Each row of a before or after table is a point. One or more steps were done to the points. Then noise was added and the rows were shuffled. The steps act on columns, c1 being the first. Write out the steps. A step turns or swaps two columns, mirrors them in a line or flattens them onto one, adds a multiple of one to another, or multiplies or shifts one. Angles are multiples of 10 degrees, from the lower column toward the higher: turns from -170 to 170, lines from 10 to 170 but not 90. Use the fewest steps. Two steps may share a column if one is a turn and the other turns, adds or multiplies; they go together, in the order done. Otherwise the lowest column goes first.

Before (14 x 3):
[[-2.2  3.7  7.0]
 [-2.5 -0.4  0.3]
 [-2.6  3.7 -1.4]
 [-3.3 -3.4 -0.7]
 [-2.8  3.8  4.5]
 [ 3.6  1.0 -2.4]
 [-1.6  3.0  4.0]
 [-1.1  2.8 -2.8]
 [-2.2  2.3 -4.2]
 [ 0.9  2.7 -3.9]
 [ 4.6  3.3 -5.2]
 [ 1.5 -0.5 -0.5]
 [-3.3  2.3 -4.8]
 [-1.6  1.6 -4.4]]
After (14 x 3):
[[ 4.6  0.7  0.9]
 [ 2.4  1.0  2.9]
 [-2.0  1.3 -3.9]
 [-3.9  1.2 -5.8]
 [ 2.8  1.2 -1.0]
 [ 5.6  1.1  0.4]
 [ 4.3  0.7  1.2]
 [ 0.8  1.5  6.9]
 [ 3.0  1.1  1.1]
 [ 2.6 -1.5 -2.0]
 [-0.6  0.1  1.5]
 [ 1.5 -0.2 -2.3]
 [-1.5  1.4 -5.1]
 [-0.5  0.5  4.2]]
Steps: turn c1 and c3 by 130 degrees; multiply c2 by 0.4

Before (13 x 8):
[[-1.9 -2.0  3.8  4.7  1.9 -1.9  3.2 -0.4]
 [ 0.4 -0.2  4.0  2.2  4.9  3.0  1.2  0.1]
 [-1.3  3.3 -4.9 -7.0 -0.3 -2.8  1.8 -3.3]
 [-0.4 -0.3  0.4  3.3  1.3  1.1  3.1 -3.9]
 [ 0.6 -4.6  2.4  1.7  0.6  1.2 -1.5 -2.2]
 [ 0.5  2.0 -4.3 -6.4 -0.7 -2.0  2.4  2.8]
 [ 0.7  4.0 -6.3 -0.8 -3.5  0.2  2.4 -0.2]
 [ 2.4 -2.1  2.9  2.5  0.7  0.1  2.0 -2.2]
 [-0.2  6.1 -2.8 -4.5 -3.4 -5.0 -1.2 -0.3]
 [ 1.4  1.7 -3.1 -6.5 -3.9 -2.8  3.9  0.7]
 [-2.6 -4.6 -0.5  4.5  2.9  0.3  1.8 -0.4]
 [-0.2 -1.9  0.5  4.1  2.0  0.8 -1.1 -0.1]
 [-4.1 -1.3  2.5  1.6 -1.4  3.2  1.5 -0.8]]
After (13 x 8):
[[ -4.1   1.4   2.0   1.5  -0.1   6.3   1.3  -1.7]
 [  1.2  -6.2  -2.4  -2.7  -2.4  -5.5   4.0  -3.3]
 [  2.4   2.4   2.0   2.5   2.3   0.0   2.0  -0.4]
 [ -0.1   3.8   0.3   2.5   1.1   1.6  -1.2   1.7]
 [  0.7   2.4   3.0   0.5   2.5   5.8   1.1   4.3]
 [  0.6   1.0   1.4   4.8   2.1   2.1  -1.2  -0.5]
 [ -2.0   4.4   2.5   3.2   1.4  -3.9   3.1   1.1]
 [  0.0  -3.0  -2.1  -6.7  -1.3 -10.1  -1.3  -3.1]
 [  0.4  -5.9  -3.0  -3.3  -2.6  -4.0   2.4   0.9]
 [ -0.3   3.4   0.4   0.9   4.1   2.1   3.1  -0.8]
 [ -2.5   3.6  -0.1   5.3   1.6   0.9   2.0   2.2]
 [ -1.5  -6.2  -3.4  -4.2   2.9  -5.7   1.7  -1.8]
 [  0.6   0.0  -4.1  -3.8  -1.6   0.1   2.3  -3.1]]
Steps: turn c2 and c4 by -80 degrees; multiply c3 by 0.7; turn c5 and c8 by 60 degrees; multiply c6 by 2

Before (9 x 12):
[[-2.6  4.0 -0.5 -0.2 -1.2 -3.9  0.1 -4.3  0.6  1.2 -0.4  5.2]
 [ 2.7 -1.9  1.6 11.1 -0.9 -4.2  0.0 -0.7  2.1  3.0 -1.4  0.6]
 [ 3.0 -2.9  0.8  4.5 -1.0  2.1 -1.3 -0.6  2.9 -1.7  0.2  6.5]
 [ 3.2 -0.8  1.3 -0.1  0.9  6.7  2.1 -0.6  0.9 -2.2  0.5 -1.3]
 [ 0.6  0.2 -1.1  0.4  1.7  2.7  2.9 -2.0 -5.8  2.3 -0.3 -0.3]
 [ 1.6 -2.7  0.9  3.6 -0.6  6.8  4.4 -4.2  1.3  0.9 -1.5  0.4]
 [-3.3 -1.9 -0.3  0.2  3.0 -1.6 12.9 -3.8  3.2  1.1 -1.6 -1.0]
 [ 0.8 -3.1 -0.2  0.1  1.9 -1.6 -0.4 -2.4  2.6  2.5 -0.3  0.7]
 [-6.0 -1.9 -0.1  0.0 -0.3 -2.3 -0.7 -1.4  2.6 -4.9  0.9  0.7]]
After (9 x 12):
[[  2.0  -0.1   2.8  -5.9  -0.9 -10.3  -2.2   0.4  -3.9   1.7  -2.3   2.0]
 [  3.5   4.6   1.4  -6.3  -2.3   2.7  -3.1  -3.4  -5.1   0.9  -2.1   0.6]
 [ -1.2   0.7  -1.2   2.1   2.2  -2.3   3.7  -4.5  -5.6   3.0  -0.9   3.5]
 [  2.0  -0.4  -0.1   1.6  -1.3  -1.7  -2.9  -1.9  -3.7   1.9  -0.6   1.3]
 [  1.0   2.4  -2.4  -0.9  -1.9   1.1   0.0  -2.0 -11.9   1.2  -0.7   1.7]
 [  2.3  -1.3   1.3  -5.2  -0.2  -1.2  -2.8   0.6  -3.6   2.4   0.5   1.9]
 [ -5.0  -1.1  -0.4   1.3   0.5  -2.2  -2.2  -3.4  -3.7  -2.9   1.1  -2.2]
 [ -2.0  12.3  -1.0   2.0  -2.3  -1.5  -1.6  -4.6  -2.9  -0.1  -2.6   0.3]
 [  3.4   2.3   2.9  -3.9  -2.3   4.5  -0.8   0.8  -5.1  -2.4   1.6  -2.0]]
Steps: turn c1 and c8 by 20 degrees; swap c2 and c7; multiply c3 by 2; turn c4 and c6 by -40 degrees; turn c4 and c5 by -160 degrees; shift c9 by -6.0; flatten c10 and c12 onto the line at 40 degrees; multiply c11 by 1.6
